Every row gives one point. To make a cloud, some directions were put in groups of two or more. Within a group, all points are equally far from the middle, so they leave a hole (a ring in 2 directions, a hollow ball in 3). The other directions are filled evenly. Then the cloud was stretched, turned, moved and blurred a little. Count the holes, and give their numbers of directions, smallest first.

Cloud:
[[  2  38]
 [-37  23]
 [ 24 -31]
 [ 24 -30]
 [  3 -39]
 [-32  31]
 [ 34  -1]
 [-38  -8]
 [ 15 -36]
 [ 33 -17]
 [-38  19]
 [-12 -34]
 [ -5  40]]
Holes: 1 (2)

Cloud:
[[-19  27]
 [-32 -18]
 [ 12  51]
 [-45 -18]
 [ 20   3]
 [-22  25]
 [ -6  -8]
 [ 46 -11]
 [ 10   0]
 [ 49 -19]
 [ 28   5]
 [ 41  -1]
 [-32  31]
 [ 34 -43]]
Holes: 0

Cloud (19 x 3):
[[ -5 -47 -37]
 [  2  22  35]
 [-12  10  41]
 [ 38 -25  31]
 [ 15 -41   9]
 [  5 -32 -26]
 [-16   6   1]
 [ 21  -2  26]
 [ -8  24 -16]
 [ 26 -16  49]
 [ 46 -33  54]
 [ 51  -8 -22]
 [-36   3 -33]
 [-18   9 -11]
 [  9  15 -17]
 [-38  -9   9]
 [-68   4 -31]
 [ 31 -17   1]
 [ -2 -54 -29]]
Holes: 0

Cloud (21 x 3):
[[-10  16  40]
 [  0  24 -38]
 [-12  43  -3]
 [-44  14 -29]
 [ 43 -32   5]
 [ 12   3 -46]
 [ 41 -25  17]
 [ 18  -8  34]
 [ 14 -20 -34]
 [ 23  37  -1]
 [ 27 -34  -3]
 [ -7  42   2]
 [-38  30  42]
 [-31  14  49]
 [-22  43  12]
 [-28 -12  42]
 [-25  26  40]
 [ 24  10  30]
 [ -7  11  41]
 [-26  16 -34]
 [ 10  23 -42]]
Holes: 1 (2)

Cloud, 27 rows:
[[ 41  -1  38  14]
 [-21  11   7 -55]
 [ 23  14  19 -55]
 [-49  13   9 -25]
 [ 36   6  24 -49]
 [ 19  32   1 -42]
 [-48   1   8 -30]
 [ 38  -1  47 -24]
 [-43   5  27 -32]
 [ 14  -7  34 -56]
 [  8   6  52 -36]
 [-53  -4  -1 -11]
 [-38 -24  19  24]
 [ -1  38 -18  -3]
 [  4 -13 -20  32]
 [ 42  27   3 -10]
 [ 30  34  18 -31]
 [-44 -21  -5  14]
 [-29  22  -5  25]
 [-13  36   8 -40]
 [ 25 -34  -6 -32]
 [-41 -24 -11  -9]
 [ 37  18  19  19]
 [ 38  30   2  -6]
 [ -7 -47   8 -24]
 [-23 -22 -18 -30]
 [ -1  -5  36 -56]]
Holes: 1 (4)

Cloud:
[[-23 -18  -7 -42  40  54]
 [-12  -3  -4  13 -40  12]
 [ 23  49 -47 -14  -1  -5]
 [ 10 -29 -10  -6  38  64]
 [ 34  33  38  -5  30  33]
 [ 22  56   2  21  21   5]
 [  8  25 -52  40  24  -3]
 [ 22 -37  34   6   9 -21]
 [-26  26  14  -3 -35  31]
 [-15 -21  14 -23  62  22]
 [  2 -29  30 -30   3 -34]
 [ 22 -15  51  13   9  16]
 [-22  -8  14   1  61 -23]
 [-30 -43 -16 -14   7  26]
 [ 10 -18 -12 -19  56  -3]
 [-11  -3   0  54   5  34]
 [ 17 -13  59   5   8  42]
 [ 18  30  36 -28  47  56]
 [-37 -11 -13  41  34 -13]
 [ -1  -9  52  -7   6 -24]
 [  0 -49  10  -1  36  -1]
 [-15   8 -35 -39  19   8]
 [-15 -45 -23   0   2  11]
 [-10  49   7  -8  22 -51]
 [-35  15 -23  27  49   9]
 [ 28  37  38 -21  13 -39]
 [-29  10 -23  30  49 -23]
 [  6 -21 -42  25   4  26]
 [ -1  -4 -26  42  -9  38]
 [-32 -29  16 -47  -7  34]
 [ 11 -39  22  -9 -13  52]
 [-13  19  22 -21  58  -8]
 [-19 -54  27 -14  28  28]
 [-18 -21   3 -45 -11  -8]
 [-30 -48  18 -30  24  39]
 [ 36 -27  24   6  16  38]
 [-20  30  27   7 -23  20]
 [ 59  19  25 -13  15   0]
 [  5  57   5   5 -12 -13]
 [-15 -26  16   2  61  -7]
 [ 29 -42 -14  10  17  -9]
 [-20  25  38   6 -13  10]
 [ 31  19  33  29  20  21]
 [ -1  -6   7  14  72  10]
 [ 38 -21  35  17  12 -14]
 [-40   6  43   0   7   0]
 [-39  35  30 -15  22  12]
 [ -7  24 -37 -13  19  71]
 [-32 -15 -29  40  15  50]
 [-13  33 -35 -33  -8 -29]
 [ -7  22  40  21 -12  33]]
Holes: 2 (2, 3)

Cloud, 56 rows:
[[ 26  29  -6 -36  31 -47]
 [ 11 -27  13   1  26 -61]
 [ 56 -10 -14 -35  39   9]
 [  3  21  25  10 -41 -37]
 [ 31  38 -43 -10   5 -10]
 [ -4   4   7  15 -43  38]
 [  8  36  23  21   2 -58]
 [  3  23  35  16 -34  27]
 [ 31  18  49  34  11  -7]
 [ -6 -18  12  -8 -43  33]
 [ 60  -1  35  28  18  -8]
 [  2  26  29  32 -31  18]
 [ 46 -26  14  32  14 -41]
 [-51   7 -28  -7 -13 -12]
 [-29 -24 -34 -30  21   7]
 [-11 -12 -51  16 -17 -23]
 [ -8   0   9  16 -45  35]
 [-44  10  31  17  -2 -26]
 [-16  27   4 -23 -46   5]
 [ 50  -5 -12 -51  25 -17]
 [ 28   1  -4 -13  55   1]
 [ 35  51   1 -40  16  -7]
 [ 52  45  15  14 -20   3]
 [ -2 -23   8  13  31  26]
 [  6  52  -4 -37  10  15]
 [ 22  16 -11  11  41 -41]
 [ 12  32   3  21 -36  29]
 [-22 -29 -31 -23   8 -43]
 [-13  14  -9 -40 -36 -15]
 [ 38   2 -32   3 -24 -49]
 [ 23  -9 -49 -27  28 -24]
 [ 12  19  57  22 -12   7]
 [ 52 -12  17  36  17   3]
 [ 67  -5  36 -13  21  -2]
 [ 60  22 -24 -36  15  -8]
 [ -2  26 -44   6 -27  10]
 [-41 -13  32  23 -15 -18]
 [  1 -36 -29  31  -2 -33]
 [ 46   1  42  27  25 -27]
 [ 15  25 -35  10 -32  21]
 [  6 -15 -28 -16  13 -61]
 [ -5 -48  23  -8  20 -35]
 [ 53  25 -28  22 -20 -10]
 [-38   4   9  16 -38 -32]
 [ 20   1  14 -27  46 -50]
 [-15  14  27  10   0 -61]
 [  1 -20  26  21 -25 -45]
 [ 36  16 -48   1 -22   8]
 [ 41  15 -32  -9 -12 -52]
 [-14  -6 -32 -40 -35   0]
 [ 35   6  10 -20  57 -26]
 [-21 -40  17 -42  13  14]
 [-14  29   2 -45 -28  -8]
 [ 12 -53  -1   6  18  24]
 [ 25  37  17  37   0 -44]
 [-20  37  11 -41  25   8]]
Holes: 2 (3, 3)

Cloud:
[[-57  13  -5   8  14  34   2 -38]
 [-15 -10 -68   1 -10 -22   6  24]
 [-40  14 -65   2   9  26 -36 -31]
 [ -9 -32 -52   6  15  30 -30  28]
 [  9  -2   6  30  12  14  26  13]
 [ 17  -7 -26 -33  20   8  29  31]
 [ 39   6 -42  -1  -7  11 -41 -10]
 [ 31   7 -31 -32   5  36  15 -38]
 [  7  27 -14 -13  40 -37  51  12]
 [  7   8  22  36  -7   3 -22   2]
 [-35 -68 -22  -7   0  60  -2  -6]
 [ 10  42  39  16   8   1   0  39]
 [-62  12 -47  15  47   6   7 -12]
 [-60  39 -45  -7  12  36   1  -4]
 [-19   5  -3  28  38   3  11  46]
 [-41  -4 -24  26  42  22  22   7]
 [  7  18   7  28  38  21 -28 -10]
 [-40 -10 -21 -33 -12   3  19   5]
 [  9  -1  -8  15  10   2  53  19]
 [ -7  12  15  45 -41  13  -8  15]
 [-10   4  -8 -21  32  40 -58   4]
 [-44 -36  21  23 -19  41 -17  34]
 [-57 -18 -98 -14  38  28   4   1]
 [  6  47  31   1  24 -31  -9  56]
 [ 14  15   5 -33  20  -7  28  65]
 [ 42  -1  19 -25   1  -5 -32   1]
 [ 11  44 -28   8  47   8  29  14]
 [-13  34 -47   1 -17  40  16 -31]
 [ 22 -52   4   5  18   7 -17 -13]
 [-15   2 -77 -13  29  27  10 -24]
 [ 12  -3 -22  -4  37  45 -37 -25]
 [  2  -3 -13  20  -3 -26  -7 -43]
 [  9  64   1  35   7  -4   3  57]
 [ 49  13  37  -5  25 -18  12   6]
 [ -5  38 -57   8  -2  13 -25 -28]
 [  7  43 -61  19 -10  21 -25  30]
 [ 46  62  -9  30   5  10 -10  13]
 [-55   1 -16  13  30  24   8 -30]
 [-35  -3 -10  16  26  17  30  -7]
 [ 25  42  18  15  47 -14 -15  15]
 [-22  38 -34  33 -23  44 -39   6]
 [-70 -18 -41 -12 -40  41 -13   5]
 [  6  79 -24  14 -18 -17  41  11]
 [-12 -13   9  44 -11  11 -20  13]
 [ 29   3  12  36  17  12  -1 -12]
 [-51 -23 -66  -1  22 -26 -20  33]
 [  0  43  12  39 -12  19 -31  -2]
 [ 16  -4 -15  11 -42  -9  -3   8]
 [ 28  31 -16  22  44   5  14   4]
 [ 17  52 -10  50 -37  19 -12  -3]
 [-25  21 -20 -25  28 -52   6  22]
 [-20  -5 -47 -11  15 -22 -30  37]
 [-66 -24 -14  11 -23  17  24  -5]
 [-28 -56  17   4  20  27 -23   2]
 [  7  15  -7 -17  24  52 -18 -16]
 [-15  22   9  17  25 -16  -4  66]
 [-20  68 -36  -4 -13  19 -28  29]
 [ -7   3  -3  27 -45  -4   1   8]
 [ -9  69 -37   1  38 -29 -18  -6]
 [-23 -25 -49  -2 -23  -6  16  -4]
 [-28  36 -47  22   5  14  30 -10]
 [ -8  33 -87  20   1   8 -11 -14]
 [-37 -23 -11  11   4  -5   3 -43]
 [ 31   6 -34 -14  15   8 -24  28]
 [ 21 -17   3   9 -13   3  -9  23]
 [ 21  -4 -46 -19  15  23  18  33]
 [ 21  75 -58 -23   9 -13  10  -4]
 [ -6  38 -40  13  30 -13  53  13]
 [  7 -16 -13  22  19 -12  -1  42]
 [ 24   8 -50  33  30  25  24 -21]
 [ -6  27 -68 -13 -30  10   5  12]
 [  3 -10 -61 -12  64  20 -24  13]
 [ 22  57 -34  32  26 -44 -10  17]
 [-45  30  10 -10 -11  -8  31  17]
 [  3  51 -21  31  34 -35 -20  31]
 [-37 -41 -29 -11 -25  20  24 -19]]
Holes: 2 (2, 2)

Cloud:
[[  0   7 -27 -47 -15  73   9  35]
 [-30 -12 -21 -20 -27  -1 -49  18]
 [  7   4  17  -8  20  63 -12  27]
 [ -5  21  26 -28 -58 -16 -42  40]
 [-28  16 -16   2  21 -25  23  45]
 [ 20  16  17   3 -26  -1 -24  18]
 [ -3  -2  -6 -71   1  82   9   9]
 [-12 -58  -1   0   3 -30 -20   9]
 [-37 -53  20 -11 -33  -4  -7  35]
 [ 23 -25 -29 -40  23 -20 -23 -33]
 [ -2  36  -6   9 -17   5  16  16]
 [-12 -31 -15  49  53  38  11  25]
 [ 48  -7  -8  -7  19  39  -4  27]
 [ 25  32  24  -6  -5  30  12  14]
 [ 42 -40  11   6  23 -26  17   0]
 [-22 -35   6  -8   6  -7 -45  53]
 [-11  64  22   4  -3  15 -33   5]
 [  7  12  20  31   2 -26 -34 -15]
 [-12 -21 -44  56 -11 -16   3  33]
 [-17  14  13   3  -5 -21  22  15]
 [  3  -4 -49  17  11   4 -11  -7]
 [ 23 -65 -24   5   0   1   5  23]
 [ 30  40   9  22  25  31  46 -32]
 [ 19 -28  18  21  19 -23  26  52]
 [-44  10   1  16  24  39  -7  10]
 [ 21   7  37 -16 -44  -4  21 -11]
 [-11 -28   4 -52  -1  75  23  -3]
 [-25 -19  47  -7   6  34  -8  36]
 [  5  -6  11  -4 -25  45   5  34]
 [-13  11 -37 -19  -6  25 -33 -66]
 [ 31  -4 -26 -31  -3 -12 -23 -29]
 [ 14  35  30  14 -59  16 -18  35]
 [-36 -36 -29  -9 -11  -5  25   6]
 [  7 -11  -6  18  -8 -49 -15   8]
 [-14 -31 -34 -15  65 -22 -15  44]
 [-34  -1 -48 -54   4   1  -5  40]
 [ 10 -43  -1 -24  34 -10 -24 -46]
 [ 10 -18  -2  10 -39  45  13 -49]
 [  2   7   3  49 -22 -16  11  32]
 [ 19  25 -32 -24  23  84  24  25]
 [  7 -14   9  23 -14 -50 -22 -27]
 [ 31 -86 -48   9   5  -9 -29   0]
 [ 18 -42 -13   4  23 -15 -19  13]
 [  0 -52 -15  -1 -41  35   0  21]
 [-30 -16  16  -8 -31  22  13  54]
 [-18 -34  -3 -42  21  27 -39 -71]
 [-20 -26  22 -60 -24  32 -20  29]
 [-24 -36  22  41  -9  41 -19  28]
 [ -6   8  19   5  26  -1 -11 -36]
 [ -1 -63  -8  36  -5  47  14  16]
 [-21 -14 -16  -5   6  -6 -16   0]
 [-35   2  51 -53   4  38 -22  20]
 [ -7 -13 -64  33 -34 -30 -27   8]
 [-18 -19   2 -34 -10 -33 -34 -22]
 [ -3   1 -11  18  28  57  -8  42]
 [-17 -11 -14 -36  59  54  27   1]
 [ 25   6  -8  22  23 -19   7  -6]
 [  1 -12  39  33 -76 -13  -1  52]
 [  9   9  -3 -10 -65   2 -29 -17]
 [ 18 -15  44   9 -38  16  -8 -18]
 [ 31 -29 -53  -7  -4 -35  -2  -4]
 [-10  33  33 -40  41  -1  18 -30]
 [-10  17  13  13  10   0  17  40]
 [ 19  -8  16 -19  32 -48  33 -17]
 [  2 -20  -2  -1  -2  65  24 -20]
 [-21 -31  26 -12  10 -32  19  12]
 [ 45 -12  -7 -46  20  -1   6 -14]
 [  4 -10  45 -28  64  42  39  11]
 [ -1  27  19 -19 -62 -30 -47  -7]
 [ 14  15  14 -41 -11   2  37 -48]
 [ 29  11 -21  38  -8 -30  -5  -8]
 [-23 -19  29  24  22 -47 -23  19]
 [ -9 -12 -25  36 -81   9 -36   8]
 [-16 -11  43 -37  -2  57   9 -15]]
Holes: 0

Cloud (88 x 9):
[[ 44   8 -20  51 -20  14 -32 -38  -5]
 [ 19  34 -25  45 -43 -10   9  -6  22]
 [-22   8  13  18 -12  -7  42  28  49]
 [ 21  28  -5 -10  21  64  35 -10   8]
 [  6  17   3 -28   1 -17  37  46  62]
 [-45  41  -3  14 -41 -21 -34   4  11]
 [  9  41  -6  10  -4  22  41  12  -7]
 [-13 -13  29   4   9   8  19 -46  27]
 [ 28  -3  39 -42 -12  17 -10 -23 -25]
 [ 55  24 -14  20 -11 -31 -43  -4   3]
 [-28  54   4  59   0 -33 -12   5  11]
 [ 30  59  -5  43 -40  37 -23 -14 -40]
 [ -6  13  43 -61 -58   3  20   9  11]
 [ 13  -3   0 -27 -30 -29  49  44  33]
 [ 65  26   0  14   5  31  -2   2  -3]
 [-34  62   3  33 -11 -26 -28  42  10]
 [ 53  28   0  42 -25 -29 -47 -14   0]
 [ 25  17  18   7 -19 -22  15  67  10]
 [-55   2  10 -11  37 -45 -27   3  33]
 [-56  47  33 -18  -4  18 -50  11 -53]
 [-41  -1   4 -23 -46  82   6 -19 -29]
 [-40  40  17 -27   7   8  14   8  28]
 [-58  25  30 -28  20   7 -38  33 -27]
 [ 17  19  52  -3 -29 -30  -4  -8 -30]
 [ 16  21 -35  43 -33 -16 -23  -5  25]
 [  8  69  18 -11 -11 -61 -17  51   1]
 [ 26  32 -43 -24  -3 -11  -5  38   6]
 [ 14  -3 -13 -30   1  15 -33  -4  20]
 [ 10  65  20  28  29  -2  17 -27  12]
 [-50  35  26 -10 -38 -12  -4 -35 -22]
 [-16  17 -23  -1 -25 -27   7  62  35]
 [ -8   6   1 -14  47 -61  -3  31  36]
 [-23  56   3 -13 -25  21  -8  60  -3]
 [ 12  16  15  -5  31  28 -10 -12  18]
 [ 12  44  19  14  46 -21 -21  12   5]
 [-13  13  23   6  26 -54 -38  15  20]
 [ 15  69   6  15  38  42 -68  11 -51]
 [ 25   2  11 -55 -28 -10 -16   7 -23]
 [  6  35  22 -32  -5 -44 -41  21  -4]
 [-38 -10  34 -23  26  19  31  -3   8]
 [-23  23  -5  33 -37  34  24 -36  12]
 [-15 -23  47  12  30  12   9 -58  18]
 [-22 -14   8 -20   1 -66  23 -18  38]
 [-10  42 -12 -27  41  31 -32   7 -19]
 [ 23  20 -24 -67  31  21 -25   1 -10]
 [-17 -10 -44  33 -24  34   9 -31  22]
 [ 42  24   2  13  23 -32 -39  31 -20]
 [ 44 -81  14 -23   8  -3 -10   2 -10]
 [  6 -12  -1 -20  -5  10  40  19  11]
 [ 42   2  18 -21  30 -33 -14 -10 -17]
 [-12  22 -27   6  33 -16   6  58  22]
 [-28  17   0  -6  11  -2 -21  35  -5]
 [ 15  -5  30 -45  33   6 -39  -4 -21]
 [-15  -9  -6 -58  -1  13   4  20  28]
 [-69  24   9  24  21 -17  24  33  17]
 [ -8 -10 -13 -33 -10  20  29  11 -22]
 [-11  -6 -35  -9  -1   7 -49  12  42]
 [ 16 -39 -30  44  29   2  10   4  24]
 [-25  60  20 -38   0  -1 -47 -13 -28]
 [ 21   3  -6  26  53   0  -1  28  25]
 [-43 -11   0 -15 -18   5  39 -16  39]
 [-16  21  10 -17  30  11   2  11 -49]
 [-39   6 -32  21 -21   2   8  10  18]
 [-32  27 -20 -26  35 -29  14  66  44]
 [ 20  42  11  -4 -23 -14 -44  -5  15]
 [-18  46  -4 -37  26 -13   4  21 -23]
 [ -1  42  39 -31  43 -32 -25   7 -31]
 [-15 -41  25 -33 -10 -24  16  -4   1]
 [ 13  -5  14   0 -11 -22 -46 -19  -8]
 [  8  13  -8  19 -30 -51   0  49 -21]
 [-18  34   3  -3 -29  54   7  27 -38]
 [ -9   4  18  51   8  16 -19 -36 -15]
 [ -8  -7 -31 -52 -21 -15  11  34  16]
 [ 12  26  10 -42  14 -56 -20  16  14]
 [-71  14  17   0  47 -30 -28 -17  19]
 [-19  24 -37  60 -32 -12  13   3   8]
 [-22  15  30 -18  -2 -16  30  21  20]
 [-55  -3  37 -45   4 -51  -5  13 -20]
 [-27   2  13  -1  19 -71 -18  13  32]
 [-56  16  16 -22  11   1 -14 -12  18]
 [ -3  10 -24 -26  29  58 -23  12   9]
 [ 19  -5  24 -31  18   3  17  18 -12]
 [ 14  14  14 -10 -22 -43  47  42 -11]
 [-43  25 -13 -12 -33  25  23   5  -8]
 [ 26  33  21   2  33 -22 -52  17  -3]
 [-12 -24 -23   3 -21  23   0 -11  -2]
 [ 29  62  -7  23 -28 -49 -67  11  21]
 [-53  52  19 -11 -32   3 -32  31  -3]]
Holes: 0

Cloud, 107 rows:
[[ 19  25 -25  19 -16  -2  40 -18  19]
 [-41  -4 -21 -12  -9 -35   3  56  16]
 [ -4  16  29  15 -10  41 -16 -27  13]
 [ 15 -36   2  32  29 -19  19  -5  19]
 [ 15 -18 -33  18   3 -28   0 -18 -19]
 [ 20  20 -43 -29  18  26  -3 -67   0]
 [-72   3 -41 -51   8  -4  17   0 -29]
 [-16  44  -3   4  -5 -37 -19  12   0]
 [  7  39  15 -28 -38 -10 -22 -35   5]
 [-50 -20 -17 -59 -20 -35 -17  16 -21]
 [-29  20   4  21   1 -37   3  23  39]
 [ 48  21   3  23  -8  18 -11 -37  43]
 [ -8 -26  -3 -10 -33 -54   0  56 -21]
 [-28 -50 -22   5  20  13  17 -12 -10]
 [ 33  34  -7 -17 -18  12  27 -59  14]
 [ -4 -16  27 -34   2 -70 -14 -36  10]
 [-60  -7 -28  -9 -12  -8  22  30  -9]
 [-38  20 -27 -14 -47 -26  13  23 -27]
 [-18 -24 -21   6  18 -28 -16  36 -14]
 [-55  34 -18 -10 -12  -2 -18  50 -36]
 [ 13 -25  -4  13 -31 -46 -14 -26  -2]
 [-25  38 -63  26  -9   3   1  72 -19]
 [-43  17  30 -57   2 -24 -25  -8  -4]
 [  5  22   4   6  25  16  10  48  23]
 [ 28 -46  72  48  -1 -56 -30  14  29]
 [-57  13  -9 -52  -9 -31   1 -19 -19]
 [-43  30 -43  -2  26  10 -24 -12  -2]
 [  6 -17 -33  12 -21  59  16 -45 -17]
 [ 12 -17  35  32  20  22   5  56  10]
 [ 18  10  41  32 -13   3 -20 -22  -5]
 [ -2  31  22  -8 -17  -4 -46 -16  13]
 [  9  27 -30  -1 -10 -45 -31  28  -7]
 [-31 -22 -59 -31 -28 -21   0  31 -34]
 [ 23   5 -21 -12  11   9 -16  -7  39]
 [-16  18 -41  27  17  -4  -8  25 -45]
 [  9 -10  44 -20  -9 -48  -9   3  -4]
 [-28  31  25  -9 -21 -14 -24  90   5]
 [ 45  20 -31  45  15   1   6 -10  16]
 [ 18  20 -44 -31  -7 -54 -15 -29  -7]
 [-31  21   3  41 -26 -24 -11  37  18]
 [-33  -6 -38 -15   2   1 -19  28  42]
 [ 26  41  35  29  30 -14 -47  14  -5]
 [-45  19  19 -23   0   8 -18  51 -33]
 [ 21  31  -1 -39  -7   1 -36 -33 -21]
 [ 14 -41  52  11 -15 -32  17 -20 -38]
 [  2  -1  45  -4 -24 -25   3 -37 -11]
 [-31  46   4 -44   1   9 -26   9 -34]
 [-15 -31 -47 -13 -27 -21   3 -13 -37]
 [ 39  24 -49 -49 -20   8  -6 -12   7]
 [-25  36 -43  49  -8   9  11  82   9]
 [-29  -2 -29 -28   7 -32 -33  58 -25]
 [  0 -13  40 -25   1 -42 -43  13  16]
 [-10  31 -35  -5  10  37  22 -30  -4]
 [ 19   0  11 -69   8 -12 -25 -15 -17]
 [-22  -8 -12 -53 -36  16 -35 -21 -35]
 [-11 -31 -48  -4 -28 -24  15  40 -12]
 [ 39  34 -54  30 -24  16  15  39   8]
 [ 21  15 -34  37  -8  19  26 -29   5]
 [ 73  28  17 -12  -4 -32 -40  24  44]
 [-18  27 -33  61   9   9   1  58   6]
 [  3  19 -33   0   5  22  43  -9 -20]
 [ 18 -34 -44  10   9  -7  24   6 -27]
 [ 35  -2 -59 -37   3 -26  26  -1 -19]
 [ 29 -29  -6  43  34  -9  10  24  17]
 [ 27 -39  15  -1 -39 -38 -13   1 -28]
 [ 30  54 -12  15   5 -12  15 -17  54]
 [ 34  22 -41  -2 -16   8 -11  26  35]
 [-12 -12 -41 -45 -16  49  -5 -47  -3]
 [ 44  11  18  30 -21   3  33  13  19]
 [-20 -21   9 -66 -15  11 -33 -15 -16]
 [-11  24 -17 -56  -5  33 -48   5  23]
 [-12   2  -7 -38  18  24 -28   7  44]
 [ -4  -9 -52  61 -23  30  31  27 -26]
 [ -7 -10  -7  -3   6 -28  28 -23  26]
 [-45  -1  18 -31 -30  36   2  -6 -31]
 [-25  16  14  45 -11 -13 -15  46 -14]
 [ 28  12 -13  19  -7  33 -11 -17  28]
 [-34 -11  23 -37   7 -37 -46  22   9]
 [-46  47 -52  12  -9  21  -4  48  28]
 [ 34  49   2 -38 -12  -3  14 -26   9]
 [ 21  14 -19   9  15 -59  28  38   0]
 [ 23  17 -50  16   5  11  -3  19  13]
 [-16 -38  11 -45 -13 -12 -27 -41 -39]
 [ 17 -39  62   5  -3 -56 -27 -27  22]
 [ 63   8  17  -6   8 -10 -30 -13   3]
 [  8 -16 -24 -27  -2 -59   9 -19   2]
 [ 15 -23  21 -36   1   7 -27 -31 -11]
 [-48   9 -17   6  23  -6  15   9 -19]
 [ 26  21 -29 -17  11  30  -9 -56  10]
 [-40  41  -5 -74  -4  16 -14  12 -44]
 [-18   0  -7  15  25  -8  26  -6  12]
 [-17 -20  15 -33 -26  19 -43  -1   7]
 [-54   7 -10  21  -9  -4   5   8 -13]
 [ -1  33   4   2  -7 -12 -57  57  -1]
 [ 44 -29   9  10 -12  -7  47 -33  11]
 [ 31  12 -13  -9  18 -28   5  23  48]
 [-22 -43  26 -29 -10   0   3   3 -59]
 [ 30 -22  -1  32  21 -33   5   3  42]
 [ 42  18 -24  -7   7 -24  47  -2  -2]
 [-35 -68  48  -7 -29  -7  -4 -19 -20]
 [-61 -37  21 -59   3  -5 -14 -27 -46]
 [ 51  35 -11 -10 -28  13   1 -37   3]
 [  4  10 -67  10  14  10  16 -11 -52]
 [ -1 -11   3  45  -8 -56  10  92  22]
 [ 13  19 -57  29 -17   4  44   7 -33]
 [ -2  62 -20 -60   2  24 -42  -5 -15]
 [ -4   1  56  47   2 -51 -10  33  22]]
Holes: 2 (2, 2)
